Every row gives one point. The last column is the point's height on a tilted bowl or saddle (a function of degree 2), plus a little noise. Along how many of its main directions does it bend up, bend down or stay straight?

Points (15 x 4):
[[-29  18  22  22]
 [ -8   4  24  -3]
 [-35  33 -15  45]
 [ 25  10  10   1]
 [  9  41  18  -7]
 [-18 -31 -12 -29]
 [ -3   9   6   4]
 [-24  60  -2  60]
 [ 21   6 -13   5]
 [-42 -17 -10 -22]
 [-18 -38 -14 -38]
 [  7  12 -20   2]
 [-26   4  -6   6]
 [ -4 -45  32 -26]
 [-31  -3 -38 -23]]
Directions: 1 up, 2 down, 0 straight

Points (23 x 5):
[[ 10  23 -25  -4   0]
 [ 17  22 -28   8  -8]
 [-24 -12 -11 -16  28]
 [-51 -29  15  19  54]
 [ -6 -29   3   2  12]
 [  4  21 -30  46 -60]
 [-21   3 -18   8  17]
 [ 45  27   8  -4 -24]
 [  6 -16 -13 -18  -2]
 [-11   2   0  16  -6]
 [-29   3 -40  -4  47]
 [-11  -2  -8 -29  -8]
 [ 27 -31 -32 -13   6]
 [  2  18  32  11 -25]
 [-17  14  16 -32 -40]
 [ -9   3   1   9  -4]
 [  5 -17 -12 -13   1]
 [  2 -26 -13 -18   9]
 [ 13 -20  13  31 -36]
 [-34  -9  -3  43 -17]
 [-32 -44  42 -33 -20]
 [-41   5  60 -17 -45]
 [  6 -18  24  -9 -33]]
Directions: 1 up, 1 down, 2 straight

Points:
[[ 11  22  51 -38 -31]
 [ -5  -4 -11   0   4]
 [  8 -31   6  11 -17]
 [-19  21 -45  27 -18]
 [ 25 -25 -22  30 -38]
 [ 31 -12  15  19 -29]
 [ -3 -11 -23 -12  -4]
 [  9  -1  -7 -18  -6]
 [  6  -7  -3  -9  -2]
 [ -8   4 -11   1   7]
 [ 18   9  40  16 -20]
 [ 60   5  -4   9 -59]
 [ 35 -11   4 -20 -31]
 [ 41  34  -5  20 -41]
 [ 27   3 -23  -7 -23]
 [-15  -5 -54 -28 -28]
 [  9  12  12   7  -1]
 [-13  16  -3   1   9]
 [ -3 -19  -6 -13  -3]
 [ 12   0   7  10  -5]
 [ 39 -30   1  40 -60]
 [  6  -9 -51   3 -28]
 [ 22 -14 -25   4 -23]
 [ 27  26  17  -6 -18]
 [ 34  50  27  23 -44]]
Directions: 0 up, 4 down, 0 straight

Points, 46 rows:
[[-13 -16  -4  27 -24 -15  36]
 [  0 -13  13 -24   1 -23  21]
 [-18  12 -12  -3   8  18  28]
 [ 18  -1 -19   9  21   8  -3]
 [  2 -18   8   4  35 -40 -11]
 [  6  27 -22  -9  -4  37  24]
 [  1  -5  29  -5  18 -18   2]
 [ 13 -10  -7 -10  12  20  14]
 [-22   1  18 -27 -18  16  60]
 [ 18 -36  -8 -20  22   5  -8]
 [ 14   0   5   9   4   9   4]
 [ 17  -6  -7  -1   3 -23   3]
 [ -4   2  24  -9  -6 -10  19]
 [ -2  11  11  -5   0  24  15]
 [  1  -8  30 -25 -12 -12  30]
 [  3   4  38  13  42  39  10]
 [ 28   1  16  -9  12 -17  20]
 [ -6  -6   6  -7 -13  11  31]
 [ -3  31 -20 -13  -6  -5  10]
 [ 45 -26 -14   3 -14  15 -30]
 [-21   8 -14 -22  21 -11  20]
 [ -8   9 -18  -2  25 -20  -2]
 [ 22   4  16 -18  -6  12  15]
 [ 10   1   4   4   3  15   7]
 [ -5 -19   2 -16  -1  -2  22]
 [ 32  -8   5  21 -17   0   1]
 [-10 -13   1  -6   1  -2  18]
 [ -2  -8 -13  13   9  25   7]
 [ -2 -30 -27   0 -12  26  24]
 [ 25 -12  29  -1   2   4  15]
 [ 13 -16 -15  -2  33  31  23]
 [-25  -3  -6  -3  38   5   2]
 [  7  -6  24   5 -18 -21  37]
 [ -2 -19 -17  -4  23  10   2]
 [ -8  10 -26 -10   4  -1  19]
 [ 34  -3  -5  11   1   1  -3]
 [-16  -5   9 -27   6 -31  25]
 [ 14  -6  10   0   1  29  15]
 [ -7  14  -7 -24   5   8  27]
 [ 11 -13 -20  41 -11 -14 -20]
 [ -4   9  -4  18  15  25   7]
 [ 16  18  16  22  -4  17   0]
 [ -1  33  11  -5 -60  -7  50]
 [  1  14   5  -4   8 -13   6]
 [ 16   1  10   1   4  18  10]
 [ 11   6  14  22   8  31   7]]
Directions: 2 up, 2 down, 2 straight

Points (47 x 7):
[[  4 -13  -4  29  14 -22  12]
 [ 11 -10  11  -2 -23   2  20]
 [ -9 -21 -11   7  10  14  10]
 [  3  -6  26  -4   0 -19  15]
 [-27  -9 -23  -1  -4  33  22]
 [  3 -50   9 -25 -12   8  46]
 [ -3  34  -9  -5 -21 -12  21]
 [ -3  36  16  36  -2   0  14]
 [-16   2 -36  -1 -20  -2  26]
 [  3  -3  -5  -8   2  13   4]
 [-38   0  -9 -18 -42  -9  51]
 [  2  14  -5  31  22   9  -1]
 [ 40  -4  24  19  11 -26  19]
 [ 44 -14   0 -60   6   3  60]
 [-22  -4   3   8  21   4   3]
 [ 20 -15  27 -10  19  13  16]
 [  6   9  -7  16  -5 -19   9]
 [-33 -13 -15  26 -30  -5  43]
 [ 21  12   7   1  23  13  -1]
 [ -4 -26   7 -34   5  55  50]
 [-13  21  15  24 -19  -8  20]
 [  5   3   8  11   4  28   6]
 [  9 -13  -1   9 -15   1  15]
 [  3  -5  -8  -8   5  20   6]
 [ 25  21 -18  17 -16  39  26]
 [ 10 -50  31   3  20  33  51]
 [-10 -12 -14 -40 -21  12  36]
 [ 21   2  12   5 -25  22  23]
 [ 20 -12   7  16 -15  -1  18]
 [ -4  27  17   2   3 -16   7]
 [-21 -30 -15  20  11   1  20]
 [-28 -15  -2   8   5   9  12]
 [  0  -8 -20 -21  36  12  12]
 [ 13 -12   8  -6  42  -6   8]
 [ -2 -10   3 -18 -27   1  24]
 [ 31  16 -19  12   0  15   7]
 [  4  12  14 -16  19 -31  14]
 [-20  -1  -8   5  23 -40  22]
 [ -3   3   1  -7 -36  14  26]
 [-26  21  11  24   1   9  10]
 [-28   1  14   3 -13 -22  24]
 [ -4   5   4  21  39  24   1]
 [  0 -20  -5  37   1  12  20]
 [  0 -13   2   9  23  19   4]
 [-13 -11  33  -9   1 -26  25]
 [-32  11 -20  22  -3 -35  37]
 [ 26  -3 -17  21  28  -4   2]]
Directions: 6 up, 0 down, 0 straight

Points:
[[ -1   8   0   5   6 -21   1]
 [-13 -11  -1  14  27  -6  14]
 [ -9  17  10 -21  -5   0   4]
 [ -1   7   7 -22 -26  -3  -1]
 [-32 -24  16   8   5  10  16]
 [-33  -2 -21  -3 -19  -9   1]
 [ 11  13 -24  20   1 -27  -2]
 [  7 -60  -2  25   7 -18  -5]
 [ 21  -4  10  36 -19 -31  -7]
 [-44   9  12  22   8 -29   9]
 [ 29 -37 -14   7   3  -2  -3]
 [ -5  13  19  14  12  -1   0]
 [  3  10  13 -34   0 -11   9]
 [ 41 -34 -27  11 -13  14  -5]
 [-13 -22 -34  -2 -12 -12 -11]
 [-16  33 -18  -9  24   7  14]
 [ -8  -5  19  35   0 -21  -1]
 [ -4  10  36  -5 -15  27   2]
 [-22 -14  19  11 -11   0   2]
 [-14   0   5  -2 -15  -8  -4]
 [ 29  25  -1  18  -8  12 -13]
 [ 10   4 -32  -8  -7  26   5]
 [-21   1   6   9  21  17   9]
 [-38  -3  12 -13  13 -17  20]
 [  9   2 -15   7 -10   5  -5]
 [ 23 -28  -6 -35  11  33  10]
 [ 24 -10   1  10   1  23  -4]
 [ -3  17 -22 -18  -3  -9   9]
 [ 41  -4  20  17  34   9  17]
 [ 11   8 -20 -19 -19  -9   2]
 [-23  11 -20 -27  57 -21  60]
 [ 17  15  25  11 -36   9  -6]
 [ -1   8  22 -35 -29  -8   2]
 [ 11 -36 -19 -18  16 -11   4]
 [-14 -35  15 -29  21 -48  21]
 [ 18  44 -27 -38 -36   9  29]
 [-21  -3  -3   6 -12  11   0]
 [ 10   1 -26  -7  53  -5  34]]
Directions: 3 up, 1 down, 2 straight

Points:
[[ 11  10   6 -10  12   4  11  -1   1]
 [-12  -5  23   7 -11 -34  34 -18 -32]
 [ -3  14 -17  21   1  -2  -5  31   4]
 [ -2  23  16   0 -13  -5  -9 -29 -25]
 [ 14   8 -28   3 -37   3   3 -17 -36]
 [-21 -38   0   6  -1 -28 -17  22 -41]
 [-23  29   5 -13 -14   6  16  16   1]
 [-23  -5  10  10  18 -26  26  14 -21]
 [  6   1   6  -1 -10   1 -21 -23 -25]
 [-16   6 -21 -11  18 -16 -19  15 -24]
 [ 17  15 -19 -22  13   9   1  14 -15]
 [-24  30   1 -11  35   1  14  38 -31]
 [  4   7  22 -17   7 -40 -57 -32 -47]
 [  3 -10   4  31 -19   4  17  16   4]
 [ 55   1  18   4  38   1   7  24 -36]
 [ 21  11 -12 -25  -7 -21  -1 -24 -39]
 [  3   5  25 -16  33  -6 -10  17 -25]
 [-12  -3  11  36 -28  39 -28 -11 -40]
 [ 27 -27  -3 -24   5  -8 -20  40 -50]
 [ 14 -11 -31  -3  -8  -2 -26 -22 -57]
 [ 14 -17  13 -35  20 -21  -8  23 -33]
 [-25  32  15   9 -17 -30  24  15  -2]
 [ -2  41 -14  -5 -23 -48 -11   5 -24]
 [ -2 -22 -18 -18   1 -20  10 -43 -47]
 [-11 -20 -25 -15  22   7  34  -7 -37]
 [-15   4   2 -14 -21  19  14 -19 -14]
 [  3 -20  12   7   2 -25  -3  10 -19]
 [ 10   6   6  20 -22 -10 -20  21  -3]
 [ 32  18  47 -49   3 -23  -6  38 -20]
 [-13   2   6  31   7  26  -4 -33 -11]
 [ 12  33 -23 -34 -17 -18  14 -17 -40]
 [  5  -2  15  -9 -15  28  -9 -14 -16]
 [ 20  -8 -17  10 -60  22  -6  -2 -36]
 [-11  -4  18   3   6  -2   8   2  -4]
 [-10  27   2   8  25   2  12  19  -5]
 [ -6  -6 -53   9  -4  10  29   3 -39]
 [-32 -26   9   2 -11  16  16  28 -42]
 [-56 -11  -4  13  12  11   2 -30 -25]
 [  8   0 -20   9  -1   3   7   8  -3]
 [ 20  -8  16   8  11  10   5 -16  -5]
 [-28 -13  10   6   5  13   0 -24 -16]
 [ 11   1 -12  12  18   3  -5 -31 -19]
 [  9   1 -31 -30   3 -34   4   2 -48]
 [  0  -5   1   4  41  -6  29  15 -30]
 [ 11  11 -25  -2  11   2  12 -15 -16]
 [-16  -7   7 -17  -1 -10  21   7  -9]
 [-38 -14 -24  -1 -25  -9 -10  -3 -42]
 [ 13  33   8 -17  -6 -44 -32 -11 -40]
 [ 47 -26  11 -31   5   1  -5 -25 -37]
 [-20  -9  15  22  12 -39  17  29 -26]
 [ 37   1 -34   2  15  32  -3 -51 -51]
 [ 36  -7  -8   7  25 -45 -13   3 -60]
 [  5 -27  24  -9   2 -31   4  13 -32]
 [  4   7  -3 -10 -17 -27  -1  35  -2]
 [ 10 -27  33  22 -19   8  41   6 -18]
 [ 27  13  13  -8  24   4  -8  19 -16]
 [-11   1  -5  17  16  37   2  32 -19]
 [ -6  -1  -5   0   1 -16  14 -23 -13]
 [ -6  11 -29   8   8  -7  28  24 -13]
 [  0  44  26 -50  31  -1  19  -2 -29]
 [ 16 -31  -5  -2  -5 -35 -38  30 -56]
 [-14  21 -12   1 -19 -17   7 -31 -29]
 [-16  22 -13  -4  -6  35  -9 -25 -36]
 [ 18 -28  31  11  -4 -29  -6 -14 -42]
 [  4  12  20  32   2 -13  20  20   2]
 [ -2  -8  -7  25   0 -28 -38  -1 -17]]
Directions: 1 up, 5 down, 2 straight
